Each row of a before or after table is a point. The points were changed in one or more steps. Then noise was added and the rows were shuffled. The steps act on columns, c1 being the first. Write out the steps. A step turns or swaps two columns, mirrors them in a line or flattens them onto one, adds a multiple of one to another, or multiplies or shifts one. Angles are multiples of 10 degrees, from the lower column toward the higher: turns from -170 to 170, lines from 10 to 170 but not 90. Use the fewest steps. Two steps may share a column if one is a turn and the other turns, adds or multiplies; they go together, in the order done. Otherwise the lowest column goes first.
In the rows, 128 means zero.

Before (10 x 3):
[[100 118  79]
 [173 131 173]
 [124 101  99]
 [148  89  83]
 [206  94 208]
 [151  97 215]
 [104 140  73]
 [129 105 105]
 [168 131 194]
 [ 94 107 106]]
After (10 x 3):
[[131 103  96]
 [ 52  92 206]
 [158 116  78]
 [148 140  74]
 [104  94 212]
 [ 88 130 194]
 [ 84 131 173]
 [127 105 108]
 [163 107 106]
 [110  90  83]]
Steps: multiply c1 by -1

Before (9 x 9):
[[149 100 142  99 136 162 144 152 136]
 [111 111 143 132 115  88 154 141 130]
 [100 107 106 145 192 117 150 136 140]
 [102 100 100 102 111 118 137 119 154]
 [148 108  92 107 117  87 117 122 128]
 [106 121 132 114 165 143  59 123 136]
 [133 123 158 138 117 147 146 102 126]
 [114 152  92  96 109 152 153 109   7]
 [120 196 161 183 119 159  80 135 126]]
After:
[[100 101 101 137 112 146 102  63 157]
 [109 151 134 153 109 168  94  52   7]
 [132 126 162 148 117 110 138  44 129]
 [ 99 102 109 149 190 142 147  78 142]
 [150 100 168 145 139 134  97  91 136]
 [110 113 101 155 116  94 134  81 132]
 [149 110  75 119 119 141 106  65 127]
 [124 198 176  81 118 113 182  78 127]
 [102 122 143  61 162 132 113  64 137]]
Steps: turn c3 and c6 by -60 degrees; swap c4 and c7; shift c8 by -60

Before (8 x 14):
[[149  58  87 125  73  99  95 186 133  69 163 104 134  80]
 [ 91 173  62 107 157 120  82 153 135 118 168  66  70 110]
 [ 99 163 130 140 127 157 103 177 137 180 132 172 160 142]
 [ 90 185 149 139 145 106 127 173 111 111 129 188 136 142]
 [103  78 100  86  90 119  92 189  89  73 148 123 128 100]
 [ 85 145 180 178 168 171  89 139 156 157 116 156 120 118]
 [116 150  85 145 163 116  98 140  78 136 146  89  80 135]
 [ 97 100 125 131 132 127 115 139 151 138 139 159 112 136]]
After (8 x 14):
[[160  99 124 124 120 126 118 115 152 124 162 161 111 138]
 [171 185 148 100 130 106 130 111 112  90 133 186 136 145]
 [158 166 131  97 116 157 102  62 139 141 142 171 164 144]
 [151 149  84 106 158 115 100 121  76 135 180  87  79 132]
 [170 171  63 139 143 122  81 112 135  99 245  65  68 106]
 [185 146 179  75 154 172  83 115 154 151  90 158 120 120]
 [ 89  56  86 111  83  98  99 125 132  46 233 105 134  81]
 [138  79 101 142  83 120  93 106  90  42 190 124 126 100]]
Steps: mirror c1 and c5 in the line at 80 degrees; turn c4 and c8 by 160 degrees; turn c8 and c10 by 40 degrees; multiply c11 by 3

Before:
[[115 166 133  65 140  41 137 133 176 140 122 216 116 114  62  70 146 133
  148 208 145 115 178 118]
 [102 162 174 134 176 171 107 122 120  34 103 167 137 102  87 129 132 146
  159 176 146  57 113  99]
 [157 203 140  96 120 141 151 108 133 166 115 160 101 111  72 130 143  99
  135 168  75 121  85  79]
 [106 119  88 112 158 153 121 124 139 137 128 100 160 162 161  99 124 174
   54 160  63 157 153  88]
 [194 184 182  91 126  87 107 158 191  62 159 179  13 105 133  77 143 110
   48 168 107 157 135 148]
 [120 215 136  80 149  86  81 147 207 140 176  56 116  95 145   7 142 142
  119  52  76 137 150 185]
 [ 93 110  82  59 160 161 119  87 121  58 187  79 151  93  96  79 109  89
  141  65  44 119  49 147]
 [157 113  53 143  83 103 145 164  49 193 162 138 165 148 170 142 106 152
   82  59 103 132  94 135]
 [147 224  97 120 154 110  70 152 178 132 183 129 193 132 112 181  74 144
   96 117 149 103  79 109]
 [ 75 189 131  54 143  94  80 176  64 110 103 138  70 136 124 174 147 145
  187 152 149 167  97 137]]
After:
[[ 77 191 132  56 141 129  81  65  64 108  98 140  71 135 120 173 142 145
  150 151 154 166  95 136]
 [110 124  94 109 156 142 120 147 139 135 120 108 168 164 162 104 114 174
   97 150  60 158 149  87]
 [197 184 184  92 127 120 107  76 186  57 156 179   9 109 133  74 144 116
   93 172 107 157 135 148]
 [ 99 162 171 135 172 152 107 155 118  29 103 167 137 102  91 126 126 146
  140 177 145  57 118 102]
 [160 113  54 149  82 135 135  87  46 199 163 136 164 141 171 144 103 152
  109  61 103 135  95 133]
 [124 212 134  81 150 106  90  83 205 139 177  54 116  98 144  13 141 145
  121  46  75 134 149 187]
 [156 201 133  95 118 129 151 149 130 172 111 161  98 111  78 134 151 101
  132 168  75 117  85  80]
 [146 223  96 118 155 131  69  97 179 130 180 131 194 135 114 178  70 134
  114 117 147 101  77 111]
 [ 91 113  89  60 162 126 116 181 117  54 189  81 147  88  98  79 112  87
  133  63  47 122  47 146]
 [122 160 135  65 147  64 131  68 175 142 117 212 115 118  64  78 144 136
  136 206 146 114 177 114]]
Steps: mirror c6 and c8 in the line at 20 degrees; turn c17 and c18 by 10 degrees; multiply c19 by 0.4

Before:
[[ 82 163 170 152 117 142 140  80  99 106 149  62 141 135 191 118 112 158
  162  95 148 210 182 145  70  87  90 146  53 160 182 136 153 207 206 124
  131 165 154 148 113 196 174 103  30 124 171 172 104  83 100  82 173 163
  162 162  97 130 123 179  91  97 121  68]
 [206 192 177 231  92  66  79 146 157 136  95 142 158 119  80  62  70 157
   89 119 125 145  94 110  96 107 134 157 145 153 115  46 108  94 160 121
  159 147  52  97 156 121 170 160 119 173  65 151 195 125 150 136 125  96
  152 150 202 125  86 166 165 140 109 138]
 [156  74 178 190 110 173  77 138  48  86 190  97 148 179  90  55 162  70
  151 136 138 113 171  85 124 146 101 131  93 167 189 130  75 130 128 166
  183 200 117 165 177 127 130 101 147  75 159 133 114  75  53  62 185 117
   69 148  78 108 159  52  71 114 162 149]
 [110 177  72 188 130 158 113 125  51  87 218 135  42  86  92 145 167  90
  153 142  32 124 153 173  52  97 164  99  88  97 147 152 195 118 133 205
  154 114  78  67 175 117  61 203 140  80  94 175 185  71 127 161 178  67
   72 179 109  69  92  90  97  65 169 150]
 [ 80  82 181 196 213 163 198 168 149 175 138 161 128 114  85 125  67 153
  126 145 145 201 118  96  81 117 155 154 120  88 166 161 193 139  87  87
   93 141 158 137 136 201 186 141 107 114 189 156 105 121  98  72 173 128
  167 206 172 133 173 109 150 124 141 133]
 [192 209  86 197 161 103 127  63 101  82 162  87  70 100 122 148 163 143
  168  93 138 122 151  92 153 101 143  87  63  81  98  86 188 174 108  90
  155 129 142 168  63 115 184 142 130  88  63 163  99 203 119 182  85 105
  185 115 172  93  90 144 155 113 147 141]
 [ 92 117 165 116 182 180 196 119 153 144 156 112 152 114 139  84  70 175
  197 145  92  81 170  75  66 176 174  31 113 173 123  62 194 176 115  87
  117 160 144  82 167 106 141 183 132 187 192  67  71  92 170  99  81 122
  173 191 172 164 101  51 147 150  78 153]
 [137 163 155 162 146  63 104 146  42 166 216 151  47 194  97  52 163 179
  125  62 107 152 104 133 162 201 141 136 103 208 120 171 183 143 177 167
   65 156  88 162 141 218  84 158  87 174 125  96 147 133 104 152 114 137
  188 146 106 136 154 146  51 110 127 151]
 [ 99 166  91 173 155 157 119  89  82 199 171  87 130  93 190  56 162 145
  160  83 111 158 200 198 159 188 194 104  58 120 207 159  75 184 200 158
  132 115 116 185  80 120 108  90  85 107  80  83 181 127 170 179 135  71
  141  95 196 144  61  78 136  55  89 164]
 [147 166 125 125 194  83 199  45 130  84 103  74 126 180 120 101 118 104
  147 141 122 134 138  72 153 115  89 142 172 189 201 111  95 213 117 106
   63  72  36 185  81 138 137 119  78 166 154 157 141 131 104 111 172  75
  189 101 127 144  50 115 155 129 133 149]
 [149 167 127 196 164  96 175  69 151 141 153  86  83 113 155 166 139 170
  184 190 137  86  89 138  52 114 191 163  74 188 158 163 108 129 135 112
  152 170 140 164 139 160 159 181 105 146 129 167 129 181  61 189 165  94
  113 128 126 136 160 109 116 153  79  88]
 [ 89  90  98 107 127  45 136 131  80 140 194 182 159 163 110 136 145 184
  129 173  83 131 131  78 152 109 206 130 115  96  84 109 140 140 180 184
  143 142 107 152 148 111 130 116  75 126  92 119 124 117 162 143 100 140
   87 164  92  93 131 148 135 161 135 162]]
After (12 x 64):
[[193 208  88 137 162 103 129  65 101  84 164  91  70 102 121 152 166 146
  166  91 139 121 153  97 151 101 136  87  64  83  98  85 191 173 108  89
  153 127 150 169  61 113 188 143 136  66  64 161  98 201 123 182  87 104
  182 111 174  91  90 143 153 113 148 140]
 [136 162 154 174 148  60 105 145  39 164 219 150  43 194  96  52 165 177
  126  62 103 149 103 131 160 197 137 133 103 202 120 170 181 146 178 164
   65 155  95 164 141 221  84 157  84 149 120  93 147 135 103 151 113 134
  192 150 107 139 155 142  53 108 125 151]
 [ 81  81 181 154 212 161 198 168 151 176 137 162 128 118  87 122  67 153
  125 147 143 200 118 101  84 113 142 156 117  90 161 156 194 143  88  84
   93 143 186 141 139 200 190 139 107  86 189 150 105 123  98  73 171 131
  161 209 171 136 169 107 146 122 142 130]
 [ 84 164 172 141 116 143 141  82  97 110 152  61 136 134 191 119 112 159
  163  96 150 212 179 151  70  84 111 147  56 163 180 136 152 207 205 129
  128 166 154 148 114 194 171 104  29 113 171 176 108  80 102  83 176 160
  164 162  97 130 123 180  92 100 120  71]
 [ 91  92  99 111 126  44 135 136  77 146 196 185 160 166 107 138 144 185
  130 171  81 133 131  77 149 108 161 125 112  96  85 113 136 141 182 189
  144 140 110 151 150 109 129 116  73 139  90 120 121 119 160 143 102 142
   88 163  93  93 132 147 137 165 137 163]
 [ 93 115 166 161 186 182 195 116 155 143 151 113 151 116 137  84  71 175
  196 144  93  85 170  77  68 175 148  33 111 172 121  62 190 174 115  89
  119 159 161  81 166 108 142 182 130 178 192  70  72  94 169  95  83 119
  168 190 170 163 100  51 149 150  78 151]
 [148 162 125 149 194  83 200  45 128  87 100  76 127 179 114 101 120 101
  149 141 120 130 135  72 159 114 115 142 173 188 203 109  94 216 118 108
   63  72  57 180  77 137 139 119  80 156 151 156 139 132 104 106 176  73
  192 105 127 146  50 113 150 131 138 149]
 [203 193 174 211  95  67  78 146 159 139  97 144 161 114  80  62  68 159
   89 120 124 144  93 115  95 111 129 155 148 150 119  43 110  90 157 121
  160 146  45  97 156 123 170 159 115 118  67 152 191 124 152 134 123  95
  149 149 205 127  89 166 161 140 109 134]
 [152 169 132 172 162  97 177  64 154 135 150  88  84 111 155 167 141 166
  188 192 137  88  91 137  54 115 151 165  76 189 155 163 113 128 134 115
  150 175 149 163 137 161 158 182 105 113 127 163 128 184  59 190 164  94
  114 129 129 136 161 107 115 155  77  88]
 [156  72 177 125 111 174  78 141  45  85 193 101 147 177  88  54 162  69
  148 136 133 116 168  85 125 147 118 132  92 164 189 131  78 127 127 168
  186 201 112 166 178 125 128 100 143  64 158 130 115  75  55  62 182 117
   64 146  80 108 162  51  70 111 160 148]
 [103 170  94 134 159 161 116  87  82 198 170  89 131  91 185  60 164 145
  158  84 112 161 198 195 162 184 154 105  57 119 205 163  71 184 200 157
  134 114 120 185  82 121 106  91  87  87  83  82 180 122 169 173 131  70
  139  95 198 142  62  78 135  57  87 163]
 [111 178  73 130 128 157 107 122  51  91 218 142  44  88  94 144 166  92
  155 142  38 124 149 171  53  99 145  97  88  94 145 150 192 118 133 205
  153 115  82  66 172 118  60 206 141  65  97 172 189  74 124 165 179  65
   73 177 105  67  90  95  94  67 169 152]]
Steps: multiply c4 by 0.7; turn c4 and c46 by -40 degrees; add 0.3 times c5 to c39; multiply c27 by 0.4

Before, 11 rows:
[[105  68  95 185  89 113  65  68 163 140 152 149  63 114 165 121  79 157
   97 128 133 132 115  95 143 111 107  91 181 139 145 104 113  76 144 108
  137 148 147 104  81 120 126 158 124 109  85 137  78 138 172  74 116 141
  103 170 110  58 131 146 107  54 174 109]
 [204 105  97 156  84 136  64 123 132  80 129 146 169  95 183 109 157 102
  179 149  85 249 171 121 103 211 100 123 178  97 183 152  92 117  91 120
  122 142 117 150 130  96 173 136 148  86  98 185 213 171 132 112 100  66
  205 105 137 120 123  65 212 143 113 148]
 [112  71  97 195  72 168  94 109 113 134 146 131  72 131 131  96 132 160
  110 118  93  99 102  69 115 128  82 116 133 118 203 139  77  98  93  91
  110 144 123 178 111 111 117 156 121  71  71 150  79 116 141  76 157 178
   90 201 139 114 111 162 137  62 169 128]
 [163 158 124 156 199 118 157 142 166 100 109 112 117 141 128 170 154  29
  129 119 119  86  98 146 132 179 114 161 119 124 172 161  93 219 101 156
  118  95 141  46 152 142  51 135 154 180 132  92 107  82  95 172 110 157
  122 125 147  66  97 130 131 171 143 175]
 [129  99  88 199  72 119  78  93  65 157 103 131 128 144 144 134 110 119
  105 166 105 119  65 102 186 123 124  81 140 144 177 153  62 110 102  72
  127 183 151 163  87 117 103 139  83  84  94 130 122 128 173 102 109 125
   99 164 117 124 148 176 144  38 185 123]
 [222 172 158 157 192 118 189 125 171  98 148 125 105 136 110 129 141  38
  119 136 129  91 101 206 137 150 122 126 150  93 152 123 139 194  88 148
   67  50 181  53 131  98  68 124 130 129 160 132 125 119 122 191 105 185
   87 134 125 125  87  93 110 147 171 193]
 [135  93  49 198 116 136 105  66  90 207 178 132 108 114 122 124 122 175
  155 133  87  91  96  60 142 114  64 123 157 125 176 130  79  65 135  96
   95 169 147 151  62 133  96 154  68  92  46 100 127 140 145 116 140 154
   58 176 112  91 169 150 118  82 178 154]
 [169 227 157 174 185 101 137 121 137 109 161 143  91 141 163 115 183  35
  114 168 101  75 158 165 125 148 121 143 122  91 154 138 111 172  77 174
   97 134 169  86 175  78 120  90 128 170 193  78 119 138 122 212 134 153
   95  89 142 101 107 106 115 162 179 145]
 [142 172 131 167 176 121 140 114 141 112 140 139 111 141 106 127 179  79
  105 120 106  71 122 166 154 150 162  99 165 110 136 128 111 199 110 147
   93 103 164  56 220 117  76 137 127 147 174 121 173 151 118 219 104 134
   84 101 179  98  50 122  87 188 142 176]
 [155  98 112 111 109 117 113  97 142  69 140 110 178  56 149  85 148 131
  160 142 153 241 163 114  81 236  93 157 177 118 146 121  78 155  74  95
  137 143 167 140 156 120 148 130 161 105 135 160 154 200 135 119 112  31
  176 147 129 160 136  23 154 113 141 126]
 [136  91 102 177  75 118  90  73 120 157 114 160  69 129 133 135 130 151
  111 111  99  96 116  63 162  85 114 142 178 164 150 137  91 108  85  96
  108 166 156 120  81 102 104 169  87 153  95 164 111 131 175  62 181 144
   98 124 123 139 126 166 164  75 216 139]]
After:
[[218  80 161 152 192 119 190 126 123  95 144 118 138 142 111 131 141  42
  115 129 126  96 108  84 137 148 117 165 154  93 156 127 135 193  88 148
   67  51 179  64 135 102  71 128 135 128 156 140 127 120 122 196 107 184
   88 136  66 131  85  93 114 129 173 197]
 [162 102 122 155 205 117 156 145  94 100 108  90 148 135 129 167 152  28
  129 119 114  89  96 130 132 181 111 170 120 127 175 157  94 219 104 157
  119  93 143  60 150 145  50 138 150 181 128  93 111  88  97 171 115 157
  120 125 101  64  90 127 132 151 140 179]
 [139 148  99 181  72 118  87  76 108 152 113 203  95 123 132 136 136 149
  112 107  95  98 114 152 161  90 115 102 184 163 153 136  88 109  88  91
  109 167 152 126  85 105 105 168  91 156  88 162 115 134 179  62 183 143
   99 127 187 140 126 168 166  56 215 137]
 [111 144  92 200  74 167  91 108 133 137 148 136  97 131 132  98 140 160
  110 119  93 101 104 166 111 127  82  70 134 120 199 143  80 100  96  92
  108 147 116 186 114 111 111 153 123  74  73 150  75 120 145  76 155 177
   85 204 169 112 108 167 144  46 168 130]
 [166 113 150 170 182 104 134 122 139 108 154 165 120 142 159 120 186  36
  111 163 102  76 149 123 119 152 125 231 122  84 152 140 111 166  80 178
   97 133 166 126 176  77 122  88 128 168 187  83 119 138 117 213 130 153
   92  93  86 100 102 101 120 137 183 139]
 [201 133  99 151  86 136  59 122 123  79 133 174 203  94 182 107 157 107
  177 150  84 248 166 141 104 211  95 101 174  94 183 148  96 109  92 119
  127 147 112 171 132 100 174 136 147  81  98 181 221 166 134 118 106  69
  202 108 136 115 128  68 207 125 112 155]
 [109  93  95 186  90 111  62  68 129 141 153 183  97 116 168 129  72 161
   99 128 130 127 117 131 139 107 102  57 180 137 145 105 112  80 149 106
  134 149 147  68  86 122 119 155 123 109  88 137  76 139 171  74 112 141
  105 169 160  52 129 146 109  32 180 112]
 [136 162  51 203 114 136 104  67 143 212 182 136 142 114 119 119 123 177
  155 134  84  95  98 149 142 116  63  96 158 127 173 126  78  65 138  95
   94 166 144 152  64 131  95 158  66 101  46 101 124 141 149 118 138 154
   58 178 198  90 175 147 121  58 174 152]
 [127 167  83 202  76 117  75  95 187 151 103 136 162 137 146 135 108 122
  107 168 101 117  66 131 189 128 125  83 137 148 177 152  65 111  98  73
  125 184 152 148  82 118 102 138  76  83 100 132 118 123 172  91 108 129
   96 166 159 123 151 174 143  18 187 123]
 [145  93 138 166 174 121 139 115 160 108 139 158 143 147 101 124 185  79
   99 124 105  74 124 154 154 148 164 155 162 105 145 124 109 197 110 146
   95 106 160  87 216 113  79 134 126 143 169 120 173 151 116 219 103 134
   82 101  72 100  49 118  85 171 140 179]
 [154 130 114 114 106 110 115  96  93  73 138  79 207  57 153  87 149 130
  156 142 161 240 166 137  79 235  99 108 179 127 148 122  79 158  74  98
  132 141 166 151 162 126 149 125 162 101 140 168 156 198 132 116 108  24
  174 142 146 164 139  18 155  88 143 125]]
Steps: turn c2 and c28 by 70 degrees; turn c2 and c9 by 120 degrees; multiply c12 by 2.5; shift c13 by 30; add 0.7 times c17 to c40; turn c24 and c57 by -120 degrees; shift c62 by -20
